Each row of a before or after table is a point. One or more steps were done to the points. Then noise was added and the rows were shuffled. The steps act on columns, c1 being the first. Write out the steps. A step turns or swaps two columns, mirrors them in a line or flattens them onto one, adds a multiple of one to another, or multiplies or shifts one. Angles are multiples of 10 degrees, from the lower column toward the higher: turns from -170 to 170, lines from 10 to 170 but not 90. Use the fewest steps. Two steps may share a column if one is a turn and the other turns, adds or multiplies; they go together, in the order done. Otherwise the lowest column goes first.

Before (8 x 3)
[[ 0.51  0.02 -0.05]
 [ 0.58 -0.07  0.52]
 [-0.05 -0.04  0.56]
 [-0.08  0.26 -0.07]
 [-0.09  0.16  0.23]
 [-0.40 -0.21  0.20]
 [-0.59 -0.41  0.25]
 [-0.08  0.22 -0.63]]
After (8 x 3)
[[-0.40 -0.06  0.25]
 [ 0.59  0.21  0.46]
 [ 0.48 -0.01 -0.03]
 [-0.07  0.26  0.47]
 [-0.08  0.24  0.18]
 [-0.61 -0.19  0.45]
 [-0.08  0.18 -0.17]
 [-0.10 -0.16 -0.66]]
Steps: turn c2 and c3 by -30 degrees

Before (8 x 8)
[[-0.53 -0.06 -0.06 -0.39  0.41 -0.35 -0.29 -0.45]
 [-0.22 -0.18  0.31 -0.17  1.07 -0.06 -0.76 -0.11]
 [ 0.06 -0.22 -0.20 -0.17 -0.29  0.41  0.15  0.17]
 [-0.35  0.10  0.69 -0.24  0.61  0.11 -0.31 -0.03]
 [ 0.30  0.40 -0.17  0.03 -0.36  0.09  0.10  0.19]
 [-0.23 -0.15 -0.19  0.47 -0.03  0.22  0.27  0.41]
 [ 0.07 -0.14  0.01 -0.54  0.32 -0.55  0.19 -0.17]
 [ 0.14 -0.27 -0.15  0.45 -0.30  0.20  0.35 -0.22]]
After (8 x 8)
[[-0.50 -0.05 -0.18  0.47 -0.03  0.20 -0.24  0.40]
 [-0.63  0.09  0.64 -0.25  0.56  0.11  0.33 -0.05]
 [-0.21  0.06  0.01 -0.54  0.29 -0.56 -0.21 -0.18]
 [-0.22  0.11 -0.18 -0.17 -0.26  0.38 -0.29  0.18]
 [-0.81  0.19 -0.05 -0.37  0.41 -0.34  0.20 -0.44]
 [-0.52  0.59  0.38 -0.17  1.08 -0.03  0.59 -0.12]
 [-0.21  0.05 -0.14  0.43 -0.29  0.22 -0.45 -0.24]
 [ 0.01 -0.36 -0.13  0.03 -0.33  0.05  0.13  0.21]]
Steps: shift c1 by -0.30; turn c2 and c7 by 150 degrees

Before (9 x 12)
[[-0.19 -0.01  0.14  0.34 -0.20 -0.11  0.03 -0.29  0.05  0.25 -0.08 -0.19]
 [ 0.05 -0.48  0.03  0.19  0.20 -0.26  0.08  0.23  0.15 -0.34 -0.05 -0.12]
 [-0.42 -0.26  0.16  0.34  0.13  0.05  0.19  0.14 -0.38 -0.39  0.05 -0.06]
 [-0.46 -0.48 -0.18 -0.53 -0.01  0.36 -0.22 -0.41  0.03  0.13  0.14  0.81]
 [ 0.11 -0.04  0.05 -0.10  0.15  0.39 -0.49  0.27 -0.63  0.07 -0.11  0.10]
 [-0.08 -0.18  0.38  1.67 -0.13  0.36  0.07  0.33  0.16  0.18  0.10 -0.09]
 [-0.42  0.53  0.40 -0.43  0.12 -0.49 -0.14 -0.18  0.18  0.31 -0.14  0.49]
 [-0.38 -0.42  0.32 -0.39 -0.03  0.17  0.07  0.18  0.22 -0.07  0.00 -0.18]
 [ 0.27  1.04 -0.44 -0.24  0.16  0.36 -0.20  0.32  0.12  0.25  0.05 -0.13]]
After (9 x 12)
[[-0.47 -0.45 -0.02 -0.56 -0.18  0.34 -0.22 -0.41  0.03  0.17  0.17  0.85]
 [ 0.16 -0.05  0.15 -0.06  0.05  0.40 -0.50  0.27 -0.64  0.05 -0.14  0.08]
 [ 0.26  1.06  0.18 -0.23 -0.43  0.35 -0.21  0.35  0.12  0.23  0.03 -0.14]
 [-0.43  0.55  0.12 -0.42  0.41 -0.50 -0.13 -0.16  0.20  0.31 -0.13  0.52]
 [-0.20 -0.01 -0.19  0.33  0.14 -0.07  0.04 -0.30  0.06  0.26 -0.10 -0.20]
 [-0.41 -0.43 -0.01 -0.42  0.34  0.19  0.08  0.19  0.21 -0.07 -0.03 -0.18]
 [-0.41 -0.24  0.12  0.33  0.16  0.06  0.17  0.11 -0.38 -0.40  0.04 -0.01]
 [ 0.05 -0.50  0.19  0.20  0.04 -0.29  0.10  0.21  0.15 -0.32 -0.05 -0.13]
 [-0.11 -0.19 -0.18  1.66  0.39  0.38  0.07  0.34  0.16  0.17  0.06 -0.10]]
Steps: swap c3 and c5

Before (12 x 20)
[[ 0.14  0.06  0.22  0.00  0.35  0.21  0.72 -0.51 -0.05  0.35  0.36  0.24
   0.70 -0.40 -0.04  0.25 -0.34  0.20 -0.32  0.32]
 [ 0.10 -0.19  0.05  0.77  0.42 -0.06 -0.27 -0.14  0.16  0.05 -0.23  0.31
  -0.40  0.33 -0.09 -0.43 -0.14  0.08  0.05 -0.38]
 [ 0.55  0.30 -0.15 -0.16 -0.36 -0.14  0.05  0.07 -0.21 -0.10 -0.56 -0.71
   0.11 -0.44 -0.80 -0.02 -0.12  0.00 -0.16 -0.16]
 [-0.18 -0.54 -0.37  0.23  0.48 -0.08 -0.72 -0.13 -0.24  0.39  0.14 -0.09
  -0.90  0.27  0.27 -0.27  0.02  0.10 -0.11 -0.19]
 [ 0.19  0.20  0.38  0.26 -0.52 -0.15  0.47 -0.29 -0.09  0.27  0.78  0.01
   1.23 -0.41  0.24  0.04 -0.01 -0.08 -0.36  0.20]
 [ 0.08 -0.09  0.13  0.11 -0.27  0.22  0.71  0.03 -0.03  0.43  0.17  0.53
   0.66 -0.10  0.30 -0.12  0.40  0.24 -0.87  0.33]
 [ 0.11  0.09 -0.44  0.03  0.17 -0.10 -0.32  0.08  0.39  0.10  0.47 -0.13
  -0.40  0.37 -0.37 -0.14  0.11 -0.21 -0.55 -0.38]
 [ 0.08  0.14 -0.54  0.14  0.10 -0.22 -0.37  0.04  0.38  0.38  0.25 -0.31
  -0.61  0.12 -0.17 -0.76 -0.07  0.55  0.01 -0.47]
 [-0.11  0.35  0.03  0.26 -0.11  0.45  0.48 -0.43  0.28 -0.02  0.17 -0.03
   0.96 -0.36  0.65  0.07  0.01  0.02 -0.47  0.12]
 [-0.18 -0.06 -0.29  0.32  0.22 -0.12 -0.58  0.08  0.53  0.48  0.11  0.11
  -0.10  0.25 -0.14 -0.04  0.50  0.34  0.00  0.11]
 [-0.14  0.45 -0.09 -0.35 -0.22 -0.17  0.21 -0.04 -0.32 -0.41  0.04  0.02
   0.24 -0.16 -0.57 -0.32  0.26  0.13 -0.17  0.19]
 [-0.04 -0.21 -0.17  0.38 -0.16  0.30  0.06  0.01  0.17  0.06  0.36  0.07
  -0.47 -0.04 -0.15  0.07  0.22  0.30  0.15 -0.26]]
After (12 x 20)
[[ 0.10  0.09 -0.44  0.54  0.16 -0.06 -0.30  0.09  0.41  0.13  0.47  0.45
  -0.36  0.36 -0.35 -0.12  0.07 -0.18  0.11 -0.37]
 [ 0.54  0.28 -0.17 -0.02 -0.34 -0.12 -0.10  0.08 -0.21 -0.15 -0.55 -0.10
   0.09 -0.44 -0.81 -0.01 -0.12  0.02  0.20 -0.16]
 [-0.01 -0.22 -0.16 -0.05 -0.18  0.31  0.02  0.00  0.16  0.07  0.35  0.68
  -0.47 -0.05 -0.15  0.08  0.23  0.28 -0.46 -0.26]
 [ 0.19  0.21  0.36 -0.20 -0.53 -0.18 -0.61 -0.31 -0.09  0.29  0.79  0.59
   1.24 -0.39  0.27  0.04 -0.01 -0.10 -0.13  0.21]
 [ 0.09 -0.16  0.04  0.35  0.43 -0.04 -0.06 -0.11  0.18  0.04 -0.24  0.89
  -0.40  0.32 -0.08 -0.41 -0.13  0.09 -0.73 -0.38]
 [-0.19  0.42 -0.12 -0.17 -0.22 -0.19 -0.14 -0.08 -0.32 -0.43  0.04  0.63
   0.24 -0.19 -0.54 -0.32  0.28  0.11  0.38  0.16]
 [ 0.08 -0.09  0.14 -0.17 -0.26  0.23 -1.12  0.04 -0.04  0.45  0.13  1.11
   0.70 -0.10  0.31 -0.15  0.38  0.24  0.16  0.34]
 [ 0.16  0.07  0.24 -0.47  0.34  0.19 -0.66 -0.50 -0.06  0.36  0.37  0.85
   0.66 -0.40 -0.03  0.20 -0.34  0.24  0.12  0.33]
 [-0.15  0.36  0.02 -0.14 -0.11  0.44 -0.72 -0.44  0.27 -0.02  0.18  0.58
   0.98 -0.36  0.64  0.07  0.00  0.03 -0.07  0.13]
 [ 0.10  0.13 -0.50  0.33  0.09 -0.20  0.13  0.04  0.35  0.35  0.25  0.30
  -0.59  0.14 -0.17 -0.76 -0.08  0.53 -0.13 -0.45]
 [-0.21 -0.06 -0.27  0.56  0.25 -0.12  0.20  0.06  0.53  0.48  0.12  0.74
  -0.07  0.26 -0.11 -0.06  0.48  0.33 -0.29  0.11]
 [-0.16 -0.54 -0.36  0.74  0.48 -0.10  0.21 -0.13 -0.26  0.41  0.13  0.53
  -0.87  0.27  0.25 -0.26  0.06  0.12 -0.17 -0.19]]
Steps: turn c4 and c19 by -110 degrees; turn c4 and c7 by 120 degrees; shift c12 by 0.60

Before (10 x 48)
[[-0.12 -0.14 -0.30 -0.50 -0.22  0.01 -0.20 -0.15 -0.26  0.15  1.05 -0.43
   0.27 -0.39 -0.27 -0.27 -0.49  0.65  0.12  0.03 -0.11  0.46  0.56  0.24
   0.52  0.46 -0.06  0.23  0.00  0.09 -0.44 -0.11 -0.72 -0.08 -0.06  0.07
   0.23  0.41 -0.03  0.13 -0.07 -0.44 -0.14  0.20  0.11  0.28  0.15 -0.07]
 [-0.72 -0.48 -0.73  0.64  0.08  0.76 -0.04  0.04  0.37 -0.25  0.97 -0.03
  -0.07 -0.13  0.10 -0.43 -0.19 -0.22 -0.04 -0.35  0.05 -0.60  0.08 -0.19
  -0.19  0.23 -0.06  0.42  0.18 -0.19  0.26  0.43  0.14  0.53  0.01  0.51
   0.16  0.45 -0.41 -0.06 -0.22  0.52  0.17  0.25  0.10 -0.22 -0.65  0.42]
 [-0.96  0.23  0.07 -0.27 -0.25  0.03  0.30  0.56 -0.27 -0.33  0.29  0.04
   0.32 -0.37 -0.56  0.36  0.25 -0.21  0.03  0.20  0.17  0.39 -0.07  0.05
  -0.39  0.35 -0.12  0.04  0.32 -0.14 -0.18 -0.33 -0.33  0.29  0.13 -0.01
  -0.19 -0.23 -0.19  0.36 -0.08 -0.74  0.29 -0.16  0.45 -0.31 -0.14  0.33]
 [ 0.08 -0.42 -0.62  0.19  0.09 -0.08 -0.07 -0.52  0.23  0.86 -0.13 -0.34
  -0.32  0.62 -0.09 -0.18  0.00 -0.23 -0.32 -0.03  0.36  0.00  0.02 -0.38
   0.33  0.24 -0.16 -0.10  0.06  0.08 -0.01 -0.02  0.31 -0.18  0.45 -0.28
  -0.33  0.40  0.43  0.04 -0.23 -0.18  0.20 -0.41  0.15  0.02  0.21  0.09]
 [-0.68  0.30  0.17  0.21 -0.27 -0.15  0.13 -0.03 -0.36  0.15 -0.10  0.18
  -0.90 -0.17  0.01  0.18  0.63 -0.15  0.08 -0.15 -0.46  0.43  0.13 -0.34
   0.36  0.32 -0.24  0.33 -0.13 -0.01  0.49  0.17 -0.26 -0.60  0.24  0.18
  -0.08  0.49 -0.25 -0.01  0.12 -0.25 -0.05  0.22 -0.31 -0.31  0.11  0.22]
 [ 0.19  0.15  0.07  0.03 -0.19 -0.67 -0.13  0.33 -0.06 -0.67  0.41 -0.16
  -0.54 -0.33 -0.49  0.13  0.28 -0.68 -0.18  0.03 -0.33 -0.14 -0.07 -0.65
   0.02  0.45 -0.41  0.22 -0.40 -0.36  0.20  0.76  0.17 -0.19  0.12 -0.32
   0.03 -0.10 -0.15 -0.11  0.16 -0.01  0.56  0.87  0.07 -0.22  0.14 -0.51]
 [ 0.27  0.69  0.10  0.23  0.29  0.03 -0.05  0.16 -0.13  0.19  0.27  0.54
  -0.05  0.42 -0.63  0.06  0.14  0.01 -0.21 -0.09  0.32 -0.28  0.46  0.18
  -0.06 -0.26  0.16 -0.03  0.48 -0.07  0.36 -0.31  0.61  0.26  0.37 -0.04
   0.23  0.11 -0.06  0.67  0.15 -0.17 -0.41 -0.22 -0.16  0.02 -0.04  0.00]
 [-0.51 -0.06  0.49 -0.17  0.63 -0.30 -0.03 -0.23 -0.48 -0.29 -0.18 -0.35
   0.34  0.35  0.12  0.01  0.42  0.19 -0.65  0.10  0.23  0.53 -0.22  0.50
  -0.53  0.55  0.16  0.31 -0.52 -0.17  0.22 -0.06 -0.63  0.40  0.03 -0.25
  -0.06  0.81  0.35 -0.19  0.22  0.34 -0.24 -0.23 -0.15  0.26 -0.44 -0.31]
 [-0.32  0.14  0.14 -0.38  0.23  0.05  0.24  0.04 -0.24 -0.59 -0.01 -0.37
  -0.18 -0.58 -0.17  0.21  0.42  0.36 -0.31  0.09 -0.13 -0.05 -0.50  0.01
   0.11  0.35  0.37 -0.16 -0.56  0.60 -0.11  0.00  0.05 -0.48 -0.35 -0.74
   0.36  0.57  0.19  0.30  0.05  0.12  0.02 -0.04  0.31  0.06  0.42  0.13]
 [-0.41 -0.16 -0.04 -0.04  0.35  0.24 -0.15  0.46 -0.02  0.06  0.00  0.21
   0.09  0.02 -0.09  0.75  0.57  0.24  0.06  0.24  0.92 -0.26  0.42  0.57
  -0.86  0.59  0.32 -0.05  0.28  0.70 -0.35  0.14  0.21 -0.14 -0.21 -0.10
   0.04  0.32 -0.06 -0.08 -0.03  0.16 -0.11 -0.03 -0.45  0.26 -0.46  0.14]]
After (10 x 48)
[[-0.51 -0.06  0.46 -0.21  0.64 -0.29 -0.02 -0.22 -0.46 -0.30 -0.20 -0.37
   0.31 -0.20  0.14 -0.01  0.44  0.20 -0.62 -0.04  0.27  0.50 -0.11  0.54
  -0.54  0.57  0.03  0.34 -0.50 -0.16  0.19 -0.06 -0.71  0.46 -0.18 -0.24
  -0.26  0.77  0.35 -0.33  0.21  0.35 -0.25 -0.22 -0.15  0.05 -0.43 -0.31]
 [ 0.08 -0.43 -0.61  0.17  0.09 -0.05 -0.09 -0.51  0.23  0.87 -0.15 -0.32
  -0.30 -0.06 -0.09 -0.21  0.06 -0.22 -0.30  0.06  0.36  0.03  0.03 -0.41
   0.32  0.22 -0.05 -0.13  0.07  0.07 -0.03  0.01  0.34 -0.19 -0.68 -0.28
  -0.08  0.44  0.51 -0.35 -0.26 -0.18  0.21 -0.48  0.12  0.35  0.23  0.08]
 [-0.10 -0.15 -0.34 -0.52 -0.22 -0.01 -0.21 -0.11 -0.25  0.12  1.05 -0.43
   0.27  0.23 -0.30 -0.24 -0.45  0.66  0.06  0.07 -0.10  0.48  0.41  0.21
   0.53  0.43 -0.11  0.25  0.01  0.10 -0.38 -0.13 -0.70 -0.06  0.24  0.03
  -0.27  0.43 -0.06  0.27 -0.06 -0.44 -0.13  0.19  0.14 -0.23  0.19 -0.08]
 [ 0.16  0.14  0.10  0.02 -0.19 -0.65 -0.15  0.30 -0.06 -0.66  0.41 -0.12
  -0.53  0.34 -0.43  0.12  0.19 -0.65 -0.23  0.21 -0.29 -0.18 -0.06 -0.67
   0.01  0.43 -0.20  0.27 -0.41 -0.38  0.16  0.76  0.17 -0.23  0.19 -0.31
   0.18 -0.14 -0.13  0.01  0.14 -0.02  0.55  0.82  0.08  0.01  0.15 -0.52]
 [-0.28  0.17  0.15 -0.36  0.20  0.04  0.23  0.06 -0.25 -0.59  0.03 -0.36
  -0.17  0.08 -0.18  0.17  0.44  0.35 -0.35 -0.12 -0.10  0.00 -0.36  0.01
   0.12  0.32  0.12 -0.17 -0.58  0.56 -0.07  0.00  0.03 -0.48  0.42 -0.77
   0.02  0.63  0.18  0.59  0.09  0.08 -0.02 -0.04  0.36 -0.37  0.45  0.16]
 [ 0.26  0.66  0.09  0.24  0.32  0.07 -0.01  0.12 -0.14  0.19  0.28  0.52
  -0.02  0.02 -0.63  0.06  0.11 -0.02 -0.22 -0.16  0.28 -0.32  0.33  0.18
   0.02 -0.27  0.11  0.00  0.48 -0.06  0.39 -0.27  0.64  0.24 -0.84 -0.04
   0.05  0.10 -0.05  0.27  0.22 -0.16 -0.42 -0.23 -0.17 -0.21 -0.04  0.00]
 [-0.72 -0.47 -0.74  0.62  0.06  0.76 -0.04  0.06  0.42 -0.24  0.98 -0.06
  -0.13  0.12  0.13 -0.46 -0.19 -0.23 -0.04 -0.17  0.06 -0.63  0.10 -0.20
  -0.21  0.23  0.16  0.42  0.22 -0.18  0.23  0.45  0.10  0.57  0.11  0.53
   0.25  0.43 -0.38  0.03 -0.29  0.51  0.16  0.28  0.12 -0.16 -0.64  0.42]
 [-0.95  0.23  0.07 -0.32 -0.23  0.01  0.29  0.56 -0.25 -0.30  0.28  0.05
   0.33  0.32 -0.54  0.35  0.24 -0.22  0.01  0.16  0.17  0.37 -0.07  0.03
  -0.40  0.38 -0.16  0.09  0.32 -0.16 -0.18 -0.33 -0.33  0.30  0.00 -0.03
   0.28 -0.22 -0.16  0.41 -0.06 -0.78  0.30 -0.15  0.44  0.25 -0.13  0.33]
 [-0.73  0.27  0.19  0.22 -0.28 -0.15  0.13  0.04 -0.28  0.16 -0.12  0.22
  -0.88  0.31  0.04  0.22  0.61 -0.19  0.09  0.07 -0.46  0.46  0.10 -0.32
   0.34  0.37 -0.03  0.37 -0.16 -0.01  0.50  0.13 -0.31 -0.55 -0.02  0.19
   0.30  0.47 -0.23  0.01  0.18 -0.20 -0.01  0.23 -0.36  0.11  0.08  0.19]
 [-0.41 -0.16 -0.06 -0.05  0.33  0.24 -0.17  0.44 -0.02  0.04  0.00  0.22
   0.05 -0.17 -0.13  0.73  0.55  0.24  0.04  0.00  0.95 -0.21  0.27  0.60
  -0.87  0.56  0.00 -0.05  0.31  0.73 -0.33  0.18  0.21 -0.16  0.15 -0.10
  -0.30  0.27 -0.05  0.00  0.01  0.15 -0.10 -0.02 -0.46 -0.05 -0.49  0.14]]
Steps: turn c14 and c35 by -130 degrees; turn c35 and c40 by 30 degrees; flatten c20 and c27 onto the line at 140 degrees; multiply c23 by 0.7; mirror c37 and c46 in the line at 140 degrees
